Rows are points. Each table stands for the endless flat space through its points: a line for two points, a plane for three, and so on. The two share one point or none. Which?

First (2 x 3):
[[-11  -4 -26]
 [-38  -7 -14]]
Second (2 x 3):
[[-13   2 -15]
 [-49 -18 -11]]
They share: no point

First (3 x 6):
[[ 36 -25 -31 -22 -30  -9]
 [ 17 -40 -49 -13 -34 -24]
 [ 51  26 -13  -7   6  30]]
Second, 2 rows:
[[ 61   7 -49  -5 -14  30]
 [ 47   7 -39  -5 -10  20]]
They share: no point

First (3 x 8):
[[  1  27 -29  11 -48 -15   0  14]
 [  2  25 -37   8 -50 -15  -4  23]
 [ -9  12  -4  11   2 -20 -30 -16]]
Second (3 x 8):
[[  3   6 -38  10 -41 -30 -20  -3]
 [ 10   5 -32  17 -41 -39 -16  12]
 [ -4  52   1  23   4 -16   6  27]]
They share: no point

First (2 x 11):
[[ 45 -51   4   7 -33  31   0  54  53 -21   5]
 [ 42 -43   6  16 -27  29   4  46  47 -26  10]]
Second:
[[ 29 -19   5  23 -15  -9  -5  29  57 -39   9]
 [ 36 -26   8  44 -17  46  43  13  -2 -46  12]
 [ 22 -17   7  22 -18 -19 -13  30  66 -47   1]]
They share: no point

First:
[[-38  -1  -9 -43 -13  48 -13  20 -35 -27   8  23]
 [-22  30  -4 -21 -21  32  23  -8   1 -53  -2  27]
 [-14  35  -9 -19 -29  24  19   0   5 -47   4  27]]
Second (3 x 12):
[[-36  19 -32 -17   5  10 -18  26  15 -44  46  48]
 [-48  -1  12 -29 -15  34  24  32 -21 -40  12   0]
 [  0  27 -40 -41 -35  34 -42  14 -21 -12  14  48]]
They share: [-24  13 -14 -35 -25  34  -9  23 -21 -26  13  24]

First (3 x 18):
[[-11  29 -18 -29   6 -24  28  41 -29  -4 -46  -1 -22  -3 -45 -63  28  58]
 [-51  -1 -13   1  -9 -29  -7   1 -24  -9  -6 -36   8   7 -20 -18   8  13]
 [-32   5  -7  -6 -12 -18   3  17 -22  -7 -19 -26  -3  -1 -34 -31  17  41]]
Second, 2 rows:
[[-21  15 -23   5  -7 -33  15  25 -42  13 -20 -14 -20  -1 -46 -26  12  47]
 [-14  17 -27  13  -9 -36  19  29 -50  23 -19 -10 -28  -3 -54 -21  10  55]]
They share: [-35  11 -15 -11  -3 -27   7  17 -26  -7 -22 -22  -4   3 -30 -36  16  31]

First (4 x 24):
[[ -3 -13 -31  31  11 -17  58  27   2  -6  -7 -15  29 -17  18  40   4  20
   -3 -70 -43 -27  -4  49]
 [ 21  -9 -31  29  -3   5  26  33  24   6 -17 -13  33   7  32  54 -14  42
   -7 -64 -11 -19 -44   9]
 [ -9 -36 -26  10  20  -8  11  22  45 -10 -17   3  18  30   1  23  17  19
   16 -29 -27 -22 -19  18]
 [-39 -63 -19  -7  33 -19  14  21  48 -30 -17  11  21  37 -22  -6  40 -12
   23 -10 -59 -43  10  45]]
Second:
[[  2  27 -25  36  30  -7 -37  53  73  23 -48 -43   1  64   6  -7  12  14
    8 -45 -74  21   7  20]
 [ 15 -60 -48 -34  54 -46  51 -31  34 -46   7  55  15  21  61   3 -10 -19
   57 -56 -29 -76 -11  11]
 [ 26 -11 -42   3  73 -52  14   9  47  -5  -6  11  31  21  46 -36  -9 -34
   55 -56 -80 -28   5  26]
 [-35 -28  -6  40 -28  32   1  67  36   6 -37 -39  29  27 -41  57  34  53
  -37 -20 -23  -4 -27  35]]
They share: [ -9 -36 -25  11  15  -7  20  27  36 -12 -17  -1  27  22   5  24  13  15
   8 -37 -35 -31 -17  27]

First:
[[ 30   8 -21 -13 -22  27  17 -28 -32  -8  59 -12 -27 -62  23  36  31 -10
    6  -9  23 -13 -58 -35]
 [ 34   6 -17 -11 -26  34  22 -24 -26 -14  65 -17 -35 -71  22  42  34  -9
    6 -19  24 -22 -66 -32]
 [-14  46 -49 -11 -26  12   8 -12 -22  58   9   5  29  19  24  10  -8 -31
  -14  65  -6  16  18 -38]]
Second, 3 rows:
[[ 28  11 -12 -28 -26  39  -1  -2 -15  49  52  -5  -2  -9  11  33  31 -50
  -25   4  -1   8 -31 -44]
 [ 13   4 -44 -11  -6  18  -2  28 -40  62  11  -3   1  13  32   4  13 -56
  -19  -9 -22 -21 -33  -2]
 [  7  46 -20 -29 -54  36  28 -32   2  20  65  -3  -5 -35  14  58  13  -8
   -7  45  32   9  -9 -62]]
They share: no point

First:
[[-15 -16  28  27   4  29   8   1  27  12 -19  14  53 -43 -14  26  33  26
  -28   1  46  -9  16  28]
 [ 11   6  10  33  14   9  10 -17  37 -16 -21   6   5  -5 -14 -10  23  52
    8  27  38 -55   4 -10]
 [-25  -6  30  29  42  17  -2   3  25  24  15  -2  37  -9  -6 -10  -5  40
  -16  15  14 -35 -28   2]]
Second:
[[ 24 -40  30  41 -10  -3  -2 -29  44  -8  -8  11  47 -27  -1 -14  28  24
    6   8  44 -14  -2  41]
 [-30  27  33  12   9  69  14   5  27  23  22  31  54 -27  15  25 -12  40
  -13  29  38 -46  13  -4]
 [  0  19  39  35  13  14  12  10  37   0   4  18  64 -10 -18  11 -12  25
  -31  15  39 -21   5  22]
 [ 18 -48  24  36 -12   6  -4 -34  42  -1  -8  10  39 -36   6 -14  36  31
   14   8  41 -19  -2  35]]
They share: no point

First:
[[ -9  -1  11 -21  17  33 -33  27  17 -31 -24   8 -29  31  -3  -5   0  -9
  -11  23 -23 -30  24 -15]
 [-21 -12   9   5   9  40 -38  22 -10 -23 -44  41 -35  61  24  -8  -6  -2
  -25   4   0 -19  34 -32]
 [-11   6  24 -40  13  37 -35  37  68 -33 -17 -28 -31   4 -31  10 -13 -36
   -7  33 -43 -18 -13  -2]
 [-55  -4  40  12  -7  19 -33   7  46   3 -69  22 -27  56   3  36 -13 -58
   -3  11  -9  28 -21 -36]]
Second:
[[ -7   2  45   8  23  55 -81  61  47   4 -34 -20 -34  35 -23  41  -7  -6
    3  19 -54 -58 -18  18]
 [-42  30  32 -25   2  12 -38   9  58 -61  -4 -35 -51  48  22 -15 -25 -45
   31  62 -37 -37 -30 -32]
 [-22   7  21 -28   9  30 -59  32  50 -27   6 -33 -47  34  -9   5 -17 -18
   10  47 -19 -36 -22 -19]
 [-39  13  25 -28   6  28 -69  27  65 -25  15 -52 -65  49  -1   8 -31 -21
   24  61 -15 -35 -49 -23]]
They share: no point

First:
[[-39   2 -10 -40  34 -36  -1   4 -25 -60  28  21   4   3  16 -27  29  27
   11  12 -37 -22  45 -22]
 [-58  -9 -27 -34  37 -47  21 -23 -24 -95  22   4   8 -11  15 -34  48  25
    0  -7 -53 -41  55 -45]
 [-33 -14  26 -31  48  -9   9  -1 -16 -30 -15 -10  23   5  20 -77  26  39
   25  11  -7 -31   9 -20]
 [-23   6  10 -42  34 -14 -21  26 -23 -20  26  31  -2  15  20 -27   7  35
   19  26 -17  -8  29   2]]
Second (2 x 24):
[[-22  -5  15 -23  39   2  -3   4 -35 -23  37  23  17   9  11 -50  19  47
   12   8  -3 -32  47 -17]
 [-52   0 -15 -58  34 -38 -18  19   0 -53  -8  13 -28   4  36 -10   9  22
   12  23 -53  -2   7   3]]
They share: [-34  -3   3 -37  37 -14  -9  10 -21 -35  19  19  -1   7  21 -34  15  37
  12  14 -23 -20  31  -9]

First (2 x 24):
[[-12 -12 -23 -41 -16 -23  26 -29  40 -34  -1  23  -5  27 -31   5 -40  36
  -33  -8  21  42  21  30]
 [-14   2 -35 -49 -32  -9  22 -47  56 -40   1   5  -5  19 -47  21 -56  40
  -31   8  31  60   5  32]]
Second (3 x 24):
[[-34 -26 -14 -22  12 -46  52 -44  42 -29 -12  41 -17  50 -12  20 -47  52
  -41   4   6  47  35   9]
 [-49 -56 -29 -52  30 -70  61 -23  39 -17  15  47  -8  20  -9  17 -59  28
  -56 -20   3  38  11 -21]
 [-15  -4  -3  -5  -5 -25  40 -52  38 -36 -28  34 -21  66 -16  15 -32  63
  -28  12  10  49  50  37]]
They share: no point

First, 2 rows:
[[ 28   4   1 -34  38  24  35  40 -28 -22  22  13   4  28 -15  26 -17 -13
  -26  27 -21  27  25  34]
 [ 12  18  -1 -50  44  16  39  50 -42 -38   4  19 -10  36  -3  26 -17 -11
  -20  33  -5  17  37  32]]
Second (2 x 24):
[[ 27  -3 -10 -24  47  18  25  29  -9  -9  28  10  15  14 -18  19 -16 -13
  -37  38 -38  16  24  24]
 [  9   3 -24 -30  59   0   7  19   3  -7  24  16  11   8 -14  19  -8 -11
  -53  54 -46  -4  38  14]]
They share: no point

First, 3 rows:
[[ 28  31  32 -22  49  12   0  -5  12  29  40 -28   1 -27 -36 -21  11 -15
   28 -48  26   1 -32 -52]
 [-34  34 -21 -20  25  -4 -29   5 -20 -11  -6 -25 -42 -26 -37   6   0 -55
   -1 -24 -41 -16 -29  -8]
 [-16  46 -24 -31  24 -30 -31  26   4  19   0 -51 -43 -41  -3 -19  -6 -25
   -3  -4 -24  -8 -17 -22]]
Second (2 x 24):
[[ -8  18  -8 -21  22 -10   3  -2  -6  16  22 -33 -12 -31 -10 -37  -4 -31
    1 -39 -19  -6 -43 -55]
 [-10   9 -13 -20  16 -10  10  -9 -10  12  27 -30  -3 -34  -1 -47  -9 -37
   -8 -47 -27 -10 -50 -63]]
They share: no point

First (4 x 24):
[[-11  -4 -35  28  39 -19 -50 -29  41   7  24 -46 -29  25  24  12   1  -6
  -12 -14 -12   5  13  13]
 [-33 -40 -57  26  25  23 -40  -1  57  33  30  -2 -15  33   0  16 -45 -30
  -40  -2  30 -31 -27 -37]
 [-17   2 -20  37   0  -6  -7 -17  11  33  18 -17 -34  62  -3  24  -8 -17
  -27 -50   8  22  -6  20]
 [-22 -38 -40  37 -10  24  -7  -7  21  68  43  18 -24  47 -38  34 -48 -52
  -52 -40  53  -3 -41 -30]]
Second, 4 rows:
[[-12 -29 -54  36  26 -21 -29 -24   3  13  44 -31 -11  27   9  -2  -9 -24
   -6 -22   9  -8 -30  19]
 [ -1 -34 -22  49  -2   6 -47 -22  37  58  45 -17 -49  42   0  31 -39 -30
  -61 -54  -8  17  33  27]
 [ 17  -3  -8  18  -9  22  -7 -33   9  46  38  -8 -23  15  -1  13 -17   2
   -2 -18  -3  47  -8 -11]
 [-18 -31 -66  36  36 -32 -29 -23  -4   0  44 -37  -2  26  12 -10  -2 -26
    4 -16  14 -20 -45  21]]
They share: no point
